Rows are points. The points of each table are mixes of a few directions, plus a little noise. How many directions does each table use, and how many do they share? Where both have some left over, give the other angles between the two spaces (their principal angles), to ten degrees, smallest first.
In the rows, 128 means zero.

First (4 x 2)
[[ 76 130]
 [219 125]
 [108 128]
 [109 129]]
Second (6 x 2)
[[138 128]
 [186 127]
 [ 56 130]
 [151 127]
 [ 55 130]
 [182 127]]
Directions: first 1, second 1, shared 1

First (4 x 3)
[[129 160 168]
 [133 147 164]
 [154  42  92]
 [ 97 163  88]]
Second (5 x 3)
[[149  33  91]
 [ 84 178 139]
 [179 107 132]
 [ 98 159 134]
 [130 163 144]]
Directions: first 2, second 2, shared 1; angles 50

First (7 x 6)
[[125 128  77 136 136 121]
 [152 108 118 162 137 109]
 [166  97 136 177 138 102]
 [154 106 127 164 136 108]
 [102 151 170  84 113 154]
 [ 58 188 186  19  96 190]
 [139 117  82 154 140 111]]
Second (6 x 6)
[[104 148 139  93 118 148]
 [145 112  93 159 139 109]
 [ 94 161 249  54  96 174]
 [125 127  66 140 138 119]
 [131 124  84 143 137 118]
 [169  95 138 181 139 100]]
Directions: first 2, second 2, shared 2

First (9 x 9)
[[ 59 100 168 124 167  86 130  85 141]
 [186 183  49 128  99 179 147 148 175]
 [ 89 124 191 114 147  89 134  73 138]
 [196 167  20 131  81 206 125 178 146]
 [134 117 182 152 159  79 151 150 113]
 [117 123 195 104 114 112 111  82 101]
 [109  87 114 159 161 110 127 181 105]
 [190 172  82 119  84 177 129 142 140]
 [ 73  79 153 123 141 113  98 113  94]]
Second (9 x 9)
[[149 129 212 180 119 106 125  32  51]
 [135 124 120 146 119 148 172  89  90]
 [118 131 105 100 120  92  80 188 171]
 [134 127 169 147 150 157 147  88 112]
 [115 131 206 111 232 214 115 155 216]
 [112 127  53  87 123 131 126 206 183]
 [135 129 142 142 101  86 107 106  96]
 [121 127  54 105  90  98 126 174 137]
 [132 125  92 135  99 121 156 114  95]]
Directions: first 4, second 3, shared 0; angles 30, 70, 80

First (8 x 11)
[[151 156 117  89 113 174 156 159 154 138 134]
 [156 123 153 136 128 159 138 128 134 159 118]
 [104 128  38  88 111  83 143  85 175 101 134]
 [122 151  81  84 113 130 147 138 156 110 140]
 [ 51 124 120 156 149  39  74 134  66  54 147]
 [131 138 147 129 131 143 126 152 115 128 131]
 [105  72 121 181 143  55  98  49 117 128 110]
 [205 131 246 161 137 240 142 181 106 207 109]]
Second (8 x 11)
[[144 170 109 184 160  98  68 181 111 154 111]
 [135 118 109  36  89 161 168 108 147  26 158]
 [151 125 150 190 174 125  91 117 118 161  83]
 [203 107 117 128 115 142 109  98 145  89 118]
 [ 90 170  82 137  84  74 122 209 122 197 188]
 [155 129 136 131 161 148 108 113 125  79  95]
 [ 40  78 199 124 137 146 203  66 124 202 119]
 [104 128 121  93 105 131 154 132 132 117 153]]
Directions: first 3, second 4, shared 1; angles 50, 90

First (8 x 14)
[[145 117 106 116 100 143 171 122 126 120 118 115 134 154]
 [127 129 127 118 107 152 137 110 128 135 106 140 134  95]
 [152 145 151 151 160 124 103 131 109 127 133  89 125 167]
 [136 131 126 129 116 136 157 125 134 140 111 108 137 102]
 [ 79 111 125 124 131 120 123 142 101 109 148 137 112 167]
 [118 121 124 126 134 118 118 136 125 117 144 140 121 154]
 [146 126 110 128 138  85 134 151 187 140 150 152 136  91]
 [119 144 155 132 140 146  82 109 115 137 115 145 126  96]]
Second (11 x 14)
[[141 131 130 129 131 133 122 123 124 126 127 125 128 141]
 [115 125 126 126 125 123 135 133 132 130 129 132 128 115]
 [157 135 133 131 134 139 113 116 119 123 126 120 129 157]
 [155 135 133 131 134 139 114 117 120 123 126 121 129 155]
 [153 134 133 131 133 138 115 118 121 123 126 121 129 153]
 [155 135 133 131 134 139 114 117 120 123 126 121 129 156]
 [129 128 128 128 128 129 128 128 128 128 128 128 128 129]
 [  7  97 106 116 103  81 191 177 164 150 138 160 124   7]
 [147 133 131 130 132 135 118 120 122 125 126 123 128 147]
 [102 122 123 125 123 118 141 138 135 133 130 135 127 102]
 [147 133 131 130 132 135 118 120 123 125 126 123 129 147]]
Directions: first 5, second 1, shared 1

First (10 x 20)
[[117 146 128 147 128 137 132 134 122 122 116 137 141  96 125 112 136 118
  143 115]
 [ 82 151 116 150 121 122 158 145 110 139  93 136 171  63 108  89 132  87
  136 109]
 [110 146 127 155 116 129 132 136 115 127 107 137 140  85 120  94 161 129
  142 112]
 [128 128 115 117 118 100 141 118 123 137 154 135 151 195 138 132  44 107
  110 161]
 [132 152 124 150 118 124 128 121 119 117 143 148 145 153 142 115  87 122
  140 138]
 [146  82 140  93 134 132 107 129 145 139 120  95  72 116 115 152 217 177
  108 118]
 [121 141 129 152 115 127 124 131 119 125 116 136 128 102 124 100 162 142
  140 116]
 [171  84 139  82 141 129 104 113 152 130 161 105  78 196 140 182 127 164
  103 150]
 [124 103 135 112 133 135 122 136 136 138 105 105  99  83 109 132 207 151
  120 108]
 [147 146 128 121 155 146 134 117 138 108 166 146 152 189 157 171   7  83
  138 154]]
Second (8 x 20)
[[177 111  86 119  96 124 164 101 129  83 163 152 116 178 157 142 130 163
  145 122]
 [131 112  48  83  77 137 109 133  92 132 108 122 119 131 151 164 131 131
  167 164]
 [126 140 184 160 165 120 146 124 156 123 142 133 136 123 111 101 129 125
   99  98]
 [133 140 105 162  97  99 191 112 122  97 140 162 157 129 129  77 138 138
  131  98]
 [116 114 179 106 186 151 104 143 157 150 116  95 109  97 107 162 140 109
  103 119]
 [104 135  86 127  93 118 131 137  98 139 104 132 148 106 127 110 132 117
  146 140]
 [141 140 192 158 168 126 124 119 158 120 156 132 122 151 122 115 113 137
  102 112]
 [ 94 134 142 107 143 146  53 155 115 176  98  96 118 108 121 154 111 106
  132 170]]
Directions: first 4, second 4, shared 2; angles 80, 80

First (8 x 24)
[[119 113 119 153 120 133 152 102 129 155 140 154 106  71 136 133 104 137
  102 149 129 152  78 154]
 [124 134 141  77 142 105 128 111 106 108 150  92  89 112 135 143 151 119
  156 139 136 128 150 154]
 [ 90 217 104  34  97  98 131  98 117  93 149 129  96  38 114 126 137 146
  110 130 109 151 151 192]
 [110  87 180 172 159 134 154 164 110 132 148 132 129 128 139 154 135 111
  147 129 129 124 119 131]
 [150 144 104 147 129 175  98 172 117 155 103 102 128 164 146 127 129 187
  152 139 141 107 142 114]
 [179  97 138 163 151 141 110 172 166 125  84 114 162 163 139  86 143 180
  150 107 154  98 146  72]
 [ 98 191 111  94 102 127 123 135 123 111 131 144 140 107 111 128 126 132
  109 117 104 135 147 149]
 [154  43 126 184 124 110 128  69 156 147 120 158 174 241 103 127  99  12
   98 115 120 130  90  59]]
Second (11 x 24)
[[188  61 134  90 152  83 141 147 140 107 158 123 132 137 126 135 167 127
  171 117 102 150 129 148]
 [192  72 136 119 161 102 136 135 138 129 147 130 126 126 130 116 147 141
  159 132 127 128 114 116]
 [ 29 174 115 193 102 216 187 246 111 199 110 141 119  76 148 216 153 114
  171 152  95  96  62 234]
 [195 105 126 124 164 154 132 150 119 155 125 126 128 131 132 118 164 146
  177 156 152 129  97 144]
 [170 145 114  51 117 119  75 127 109  82 100  91 157 249  87 114 154  96
  127 116 137 191 199 146]
 [ 87 187 126 156 108 149  96  81 120 131  98 129 127 141 121  96  73 130
   66 131 163 111 148  72]
 [ 79 130 134 129 102  84 125 105 143  97 139 131 127 128 123 132  92 112
   83  97 100 126 160 100]
 [ 60 153 135 173 108 128 142  95 139 137 136 148 113  65 147 128  81 137
   84 121 124  93 115  96]
 [126 120 132 124 127 112 131 104 136 118 140 133 124 107 135 122 121 133
  119 121 124 126 129 117]
 [163 105 130 145 151 135 130 160 126 150 122 128 127 145 122 123 134 134
  150 143 137 117 110 118]
 [120 154 127 103 115 126 113  59 127 105 132 128 128 104 138 107 119 137
  101 121 144 141 145 118]]
Directions: first 6, second 5, shared 0; angles 30, 30, 30, 50, 60

First (9 x 32)
[[129 182 127 221 169 181  67 148 132 176 110 116 100 129 141 129 113 114
  201 138  84  79 100 166 133  91 128 147  48 125  73 138]
 [131 133 165 136 138 115 143 134  68 163 152 126 160  86 168 157 122 154
  112 170  90 128 160 123 136 101 157 144 150 114 131 187]
 [173 136 123  37 101  81 175 144 105 100 137  94 173  80  90 115 136 122
   85 101 153 123 165 133 139 136 113 120 179 131 197 119]
 [145 138 107  89  61 155 140 130 144  67 160 102 124 111  65  35 187  83
  116  84 182 104  98 153 154 204 136 113  96 169 138  89]
 [ 93  87 133 133 134 123 128 106 144 131 123 165 117 167 153 153 118 150
  117 146 133 164 125  94 115 135 134 125 148 121 114 131]
 [108 105 146  72 143 106 125 131 114 182 122 155 173 133 150 174  95 180
  119 162 125 138 169  75 142 128 138 149 176 108 136 156]
 [118 106 121 169 169 100 132 112 150 122  93 147  96 167 158 183  96 136
  125 129 108 169 126 121  84  76 100 114 151 105 129 119]
 [134 128 119 155 103 141 140 118 136  80 144 117 100 127 114  89 161  95
  119 107 140 133  99 155 120 145 130 110 105 147 124 110]
 [122 137 111 141 134 149 101 131 160 132 110 131 110 152 113 117 124 118
  157 114 137 115 108 132 130 136 116 129  99 133 110 103]]
Second (8 x 32)
[[164 231  98 126 158 193  36 191 154 208  89  82 146 107  68  94 102 108
  239 102 119   7 118 169 181 125 104 168  31 134  98 102]
 [114  88 139 129 116 103 163 103 118  97 143 146 121 137 151 142 138 136
   85 138 131 175 132 112 107 129 137 112 166 126 140 139]
 [106  66 146 129 110  90 183  90 113  80 151 156 117 140 164 148 144 140
   62 144 134 201 134 103  97 131 142 104 186 124 146 144]
 [ 99  45 151 129 104  76 201  78 107  64 160 165 114 145 176 156 148 144
   39 150 135 225 136  95  85 130 147  95 206 123 151 149]
 [133 140 124 127 131 136 117 136 131 138 122 123 130 126 121 123 125 125
  142 124 127 113 127 133 135 127 125 133 116 129 124 125]
 [134 147 123 128 133 140 111 140 132 142 121 120 131 124 117 121 123 124
  148 124 126 106 126 135 138 127 123 136 111 129 123 123]
 [140 158 119 128 137 147 101 146 135 152 117 114 134 121 110 118 121 122
  161 119 125  93 125 140 143 127 121 141  99 130 119 120]
 [135 147 122 128 134 140 110 140 133 144 121 119 132 124 117 122 123 124
  149 123 126 105 126 135 138 127 124 136 110 129 122 123]]
Directions: first 5, second 1, shared 1

First (10 x 32)
[[138 135 144 121 108 132 124 119 135 101 144 130 148 112 127 118 124 133
  127  92 121 134 144 145 145 124 118 144 112 142 153 143]
 [136 129 122 131 128 121 138 133 122 151 123 119 115 125 127 139 126 117
  147 146 126 124 118 120 124 121 136 131 130 131 111 128]
 [ 88 104 125 135 167 145 114 124 133 109 109 156 136 165 133 112 151 153
   84 145 158 131 125 122 100 151 113  90 155 105 126 101]
 [139 146 107 129 121 117 123 143 123 156 134 107 104 119 122 141 109 112
  133 136 100 120 123 125 145 128 152 132 118 110 125 133]
 [123 145 112 127 127 130 102 137 133 122 141 121 121 126 121 123 110 129
   96 112 100 125 137 137 151 143 140 121 118  96 151 130]
 [119 110 123 135 149 126 144 130 121 150 106 134 117 145 133 137 143 126
  141 168 152 126 110 110  99 125 128 115 149 132  95 112]
 [131 141 115 128 125 124 118 136 127 137 135 117 116 124 123 131 114 122
  121 125 107 124 129 129 142 133 142 128 120 111 135 131]
 [ 94 113 127 131 156 145 108 123 135 101 119 152 140 156 130 110 144 153
   81 128 146 132 133 130 114 151 113  98 146 104 140 109]
 [181 112 202 111  70 124 189  86 130  93 139 135 186  81 141 126 150 123
  224  81 167 145 141 145 122  70  83 198 108 249 126 168]
 [132 144 100 132 131 117 120 147 121 162 130 108  98 127 121 143 110 112
  126 147 101 118 119 120 139 133 155 122 124 100 119 126]]
Second (9 x 32)
[[136 109 146 129 104 129 161 119 134 140 137 130 134 102 117 109 133 129
  150  96  99 143 145 130 117 117 132 163 134 167 141 141]
 [133 123 127 129 133 119 151 127 125 141 130 136 123 125 132 121 126 122
  130 139 138 127 118 125 114 129 136 131 128 140 133 122]
 [137 136 123 122 155 132  84 114  99 146  92 108 117 121 141 166 106 123
  153 188 145 107 107  99 121 122 141  90 147  89  68 143]
 [141 142 120 134  93 130 129 133 133 138 136 124  87 104 116 118 111 121
  143 124  84 134 117 134 136 123 143 144 111 117 121 149]
 [115 155 113 136 172 138  98 130 119 137  81 127  90 159 148 148 107 129
  111 196 179 117  95 115 122 155 132  77 142  84  88 133]
 [122 127 148 143  90 151 155 124 154 133 120 131  97 110 110  95 124 139
  141  84  81 163 148 144 128 136 127 169 134 158 138 165]
 [119 127 116 120 161 113 121 138 123 109 140 136 161 162 142 140 145 126
   95 141 176 112 123 129 130 134 116 102 122 118 147  89]
 [131 116 129 125 102 116 153 138 140 112 170 137 152 122 117 109 147 126
  119  80 105 134 145 146 137 118 121 158 107 154 172 110]
 [119 117 131 114 143 124  98 130 124  94 145 122 192 146 130 147 153 135
  112 104 143 116 154 131 145 118 105 117 127 123 143 101]]
Directions: first 3, second 5, shared 0; angles 30, 30, 40
